Each point is reached from the start by the listed moves, each made 0, 1 or 2 times, or once backwards (-1), plus a little noise. Is the number of moves made odd or even? Then give how often each move was made.

Moves:
(1): [ 32  26  13 -25]
(2): [ 15  32 -32  17]
(3): [ 10 -31  45  53]
Start: [-19  23 -12   6]
Points:
[ 28  44  47 -61] => odd (2, -1, 0)
[21 17 46 35] => even (1, 0, 1)
[-30  53 -56 -47] => odd (0, 0, -1)

Moves:
(1): [ 18   1 -32  -5 -16   1 -19]
(2): [  5  21  -3   4  17 -16   2]
(3): [ 15  -4  15  16 -25 -19 -10]
(4): [  2 -15  -2  16  26  -2   3]
(5): [ 21  -2   5 -15  -2  -6   9]
(6): [ -1   1   9  -7   7   9 -16]
Start: [-13  14   5 -28   2  21   9]
Points:
[  4  47  23 -34 -24  -4 -16] => even (0, 1, 1, -1, 0, 1)
[ 12  15 -39 -67   7  33   8] => odd (1, 0, -1, 0, 1, 0)
[ 21   0  49  24  35 -17 -37] => odd (0, 1, 2, 2, 0, 2)
[-17  30 -55   4  95   8  -1] => odd (1, 2, -1, 2, -1, 0)
[ 34  40 -19 -34  51  -8 -11] => even (1, 2, 0, 1, 1, 1)
[-62  80  28 -48  64  36   2] => even (-1, 2, -1, -1, -1, 2)

Moves:
(1): [10 -8 -1 -3  2 -4  7 -5 -3 -5 -5 -4  5]
(2): [ -3  10  -5 -13 -12   6  -4 -12   5   4   1  -1  -1]
(3): [-1  4  7 -8 -2 -5  4  5  3  4  5 -5 -2]
(4): [ 11  15   6  11   6   2  10  -9   4 -10  -2   6 -11]
(5): [-7  2 -2 -5 16  6 16 -3  1  7  5  4 11]
(6): [ 5 -3  4  1  2 10  0 10 20  5  5  0  2]
(7): [-18   1  -3   3 -19  13  12   1   2  -7  -3  -9   3]
(8): [ 11  20  -9   7   5   5   4  21   2   6 -11  -6   5]
(9): [ -1  -8   2  -7  -4  -4  -1   0   2   2 -15  13  -2]
(10): [ 4  0  3  9 -7 -2  1 -6 -1 10  1  1 -5]
(11): [ -1   6 -16   5  -7 -17   6  -4  16  -9   6   4  -7]
Start: [-14  -3  -1   7  -2   5   4  -6   3  -1   6   1   6]
Points:
[ -4  26 -19 -47  42  49   3  35  19  58 -13   7  55] => even (0, 2, 0, -1, 2, 1, -1, 2, 1, -1, -1)
[ 32  44 -13 -15  -1  17 -27  -1 -13   4 -66  27  -3] => odd (0, 2, -1, 1, -1, -1, -1, 2, 2, -1, -1)
[-72 -28  16  19 -44  25  14   9  19   7  44 -31  12] => even (-1, -1, 1, -1, 0, 1, 2, -1, -1, 1, 0)
[ 25  90 -36  13   5   8  29  18  95  37  29  14  -9] => even (-1, 2, 1, 1, 1, 2, -1, 2, 0, 1, 2)
[-53 -37  -6   6   7  43  14  42  41   8   3  11  36] => even (-1, -1, -1, -1, 1, 2, 1, 0, 1, -1, 0)
[-36   2  -2  10 -31  15  42  15  60  38  55 -31  19] => odd (0, 0, 2, -1, 1, 2, 1, 0, -1, 2, 1)

Moves:
(1): [ 4 -5  9  2  2 11 -2  3  0  1  6 -8 -8 -7 -4]
(2): [-2 -1  4 12  6  5 -5  1 -2 -3 -8 -7  0  8 18]
(3): [ 4  6  3 -5  1  1 -7 -2  6  9  0 -2 -4  4  6]
(4): [ 2  0  0 -5 -1 10  6 -4  3  8  0  0 17  7  8]
(5): [  3  -4  -8   5  17   5  -5 -12   5  -6   0  -1  -1  -5  -1]
(6): [ -8   4 -14  -4  -3   6  -5  -8 -22   1 -10  -9  -4  -1  10]
(7): [-3  2 -2  0 -7  1  5  4  2 -4  4 -5  4 -9 10]
(8): [ -4  -3  -3   1  -6   3   5   5   8  -2 -10   8  -8  10  -3]
(9): [ 2  2 -5 -1  2  4 -1  2 -1 -2 16  6  1  6  3]
(10): [-2  2  0  9  0 -5  2  4 -3  9 -5  1 -5 -5  4]
(11): [  8   3   0   9 -12   3  -4 -10  -5  -5 -10   8  -5   2  10]
(12): [  6   3 -11  -2  -6   2 -10  14  -2   6  -7   0   5  -7  -1]
(13): [  0  -2   4 -12   5   3  -2   6  -5  -2  -4  13   2  -2   2]
(14): [ 12 -15  -1  -8   4  -5   1  -1   0  11  -1   2  -7   1   5]
Start: [ 2  7 -7 -5  4  3  4 -2 -5 -7 -2  1  7 -1  4]
Points:
[  9  40 -35   2 -61  34  -2   5 -17  26 -58  24  16  51  95] => even (-1, 1, 2, 2, -1, 1, 1, 2, 1, 1, 2, 1, 0, 0)
[ -4  11 -44 -30  34  64 -41 -17 -25 -10 -55 -11  13  13  83] => odd (0, 2, 2, 1, 2, 2, 1, 1, 0, -1, 0, 1, 2, 0)
[ 38   0 -18 -43  -8  82 -42 -18 -47  21 -50  20  -5  38  76] => odd (2, 1, 2, 2, 0, 2, -1, 1, 1, -1, 2, 1, 2, 1)
[ -9   6   3  -4 -46   3  21  49  25 -33 -10  11  -2 -17 -49] => odd (1, -1, -1, -1, -1, -1, 1, 2, -1, -1, 0, 1, 0, -1)

Moves:
(1): [14  2 -6  7  5  2 -3 -7 -3 -2 10 -1 -6 -5  3 -7  3  2 11  6  4  0]
(2): [  3   5   1   4  -9   2  -9  -5  -1   0  -2 -10   6  -4  -1  -2   9  -8
  -5   3   0   8]
(3): [  1  -2   8   6 -10  -5  -3   5  -4  -7   1 -11  -3   4   3  -5  -5   8
   8  15   1   8]
(4): [  9 -15  -9   1  -8   3   5  -3  -2   0  -5   1   2  12  -5  -5  -8  -2
  -7  -3  -1  -8]
(5): [-2 -3  1  4  5  5 -5  0 -5 -2  0 -2 -1  7  1  3  3  0  2 -2 -7 -5]
(6): [ -6 -11   2   2   7  12   4  -2  -3   1   7  -6   7  -3  -8  -8   8  -3
  -1  -4   9  -2]
(7): [-7 10  4  1  2  5 13  7 -4  2  7 -3 -4  5 -7  4  8 -2 -2  0  3 -1]
(8): [ 5 -6 -5 -2 -7  5 -2  5  3 -1 -3  1  2 -1 -4  1 10  3 -3  6 -2 -1]
(9): [ 1  6  5 -2  1  0  0 -5  7  3  3  1  3  3 -7 -6  1  9  1  0  4 -3]
(10): [ -1  -5   4  -3  -6   5  -2  -6   0   4   8   0 -11  -1   2   1 -10   4
  -1  -2   8   7]
(11): [  1   2   1   5  -4  -3  -2   9   4  -4   8   4  -3   0  -2   3  -6  -1
   2 -12   6  -7]
(12): [-1 -1  4  3 -1  5  3  5  4  1 -6  5  0  0 -2 -9 -4  4 -3  1  0  5]
(13): [  4   4  10  -2   2   3   0  -2 -13  10  10   4   5  -4  -2   4  -1  -3
  -9   6 -11  -6]
(14): [ 5  0  1 -9 -4  5 -2  3  0 -7 -2  0  2  3  5  1 -2 -3 -3 -1  1 -4]
(15): [  8  -3   3   0   1  -2   8  -4   7   0   5   2  -6  -3   6   6  10   1
 -16   3   2   4]
(16): [ 5  4  2  7 -2 -2  2 -5  2 -5  4  5  0  2 -6  4  0 -3  3  7  1  5]
(17): [ 1 -6  5  3 -4  6 -4 -3  2  4  1 13 -3  7  3 -5 13 -7  6 -2  4 -6]
(18): [-11  13  -6   2 -13   0  11   2   5 -10   5  -1  -1   3   6  -4  -6  12
   4   2   1  -5]
(19): [ -1  -2   4   0  -3   2   4 -11   5   6   7  -8  -2   4  -1  -7  -4  -5
   4  -6 -14   1]
(20): [ 0 -1 -1  4  2  0 -8  2  4  3 10  6  2  9  5 -8  2 -5 -2  0 -1  4]
Start: [-2 -3  2 -6  7  9 -7 -1 -2 -2 -2  5 -9  5 -2  4 -2  0  1  4 -8 -4]
Points:
[ 40 -34  -5  13   1  65 -34  25  10 -29  49   7  -8  -2  -2 -29  26   5
 -30   7  39   4] => even (2, 1, 0, 0, 1, 2, 0, 2, 0, 1, 2, 2, 0, 2, 1, 0, -1, 0, -1, 2)
[ -2  39  30   9  -1 -25  43  65  35 -23  15  35 -23  22 -14  22  -8  30
 -42  17  15   9] => odd (-1, -1, 1, 0, -1, -1, 2, 0, 1, -1, 2, 2, 0, 0, 2, 1, -1, 0, -1, 1)
[ 56 -32  -7   4  12  52  -3 -46 -40  20  20 -15   0  -3 -43  -2  27  35
 -41  50 -12 -22] => odd (2, 1, 0, 2, 2, 1, 0, 2, 2, 1, -1, 0, 2, -1, 1, 0, -1, 0, -1, -1)
[ -1   2  -1  52 -34  62 -21 -23 -28  -5  95  14 -21  25 -21 -27  24 -14
  35  -6  52 -32] => even (2, 2, 0, 1, 1, 2, 1, 0, 0, 2, 2, -1, 1, -1, -1, 1, 2, 2, -1, 1)
[ 10 -42  13 -16 -23  27  13   5   8 -43  14 -24  -9  -3  24   5  45  15
   5  35  -8 -16] => even (0, -1, 2, -1, 0, 2, -1, 2, -1, -1, 0, -1, 0, 2, 2, 0, 1, 1, 1, -1)
[  5  17  24 -13 -45  49  46 -40   7   5  19  34 -33  67 -11 -51 -55  27
  34   7 -27 -43] => odd (1, -1, 0, 2, 0, -1, 1, -1, 2, 1, -1, 2, 1, 2, -1, 1, 2, 2, 2, -1)
[ 55 -61 -17 -14   8  32  -2 -35  28  11  -2   4  25  28 -40 -57  -9   8
 -10  21 -37  -9] => odd (1, -1, 0, 2, -1, 1, -1, 2, 2, -1, -1, 1, 0, 1, 0, 1, -1, -1, 2, 1)
[ 13 -24 -19 -11  -2   6   6  16   9   0   5  23 -18  -3   4  15 -10 -15
 -32 -40   6 -29] => even (0, 0, -1, 1, -1, 0, 0, 0, -1, 0, 2, 0, 0, 0, 1, -1, 0, 0, 0, 0)
[ 41 -32  31  19  20  26 -42 -41  -8  41  81  34 -76  16  29  13  24 -26
  29  -7 -38 -11] => even (2, -1, 0, -1, 2, -1, 0, 1, -1, 2, 1, -1, 1, -1, 1, 0, 2, -1, 2, 1)
[-15  52  73  30 -30  34  20 -11 -15  -5  63 -17 -41  12   9 -17  -7  39
  16  34 -17  -2] => even (1, 1, 2, -1, 2, 0, 1, -1, 1, 1, 1, 2, 2, 0, 1, 0, 1, 2, 1, -1)
